Each point is reached from the start by the listed moves, each made once or not at all, plus a little noise. Is the number of moves made odd or even? Then give how often each move was made.

Moves:
(1): [ 23  32  10  19 -30]
(2): [  2 -40   7  48 -33]
(3): [-4 74 14 34 44]
Start: [ 17  39 -23 -27 -32]
Points:
[ 16  36 -22 -26 -30] -> even (0, 0, 0)
[ 35  70 -16  -6 -60] -> odd (1, 0, 0)

Moves:
(1): [ 12 -13   6   1 -25 -44 -24  27  19   0]
(2): [-19   8  -2  -6 -56 -17   0   2  28  -5]
(3): [ -6  18  29  -1 -14  27   9  -4   3 -30]
(4): [ -3   6 -14  22  22 -20  -1  -8  -6   5]
(5): [ 12  15   4  -2   7  18  20  23   7 -12]
(6): [-19  10   7 -21 -31  -4  10 -16 -36 -12]
(7): [ -5 -14 -17  -1  -1   2  -3  -6  -4 -18]
(8): [18 -6  4 17 11 16 11 22  8  1]
(9): [-26   1 -11  -5  12   3  -8  -2 -21   8]
Start: [11 25  5  2 -1 -3 19 -9  2 13]
Points:
[ 18  39  14  32 -57 -17  29  49  59 -45] -> odd (1, 1, 1, 1, 1, 0, 1, 1, 0)
[-23  54   8   7   2  38  54   2 -46 -44] -> odd (0, 0, 1, 1, 1, 1, 1, 1, 1)
[ 11  49   6  21  11  25  43  -3   0 -40] -> even (0, 0, 1, 1, 1, 0, 1, 0, 0)
[ 11   9   4  17  -4 -27  -4  38  12  19] -> odd (1, 0, 0, 0, 0, 0, 0, 1, 1)
[ -9  47  38  13 -95 -45  22  18  22 -27] -> even (1, 1, 1, 1, 0, 1, 0, 1, 0)
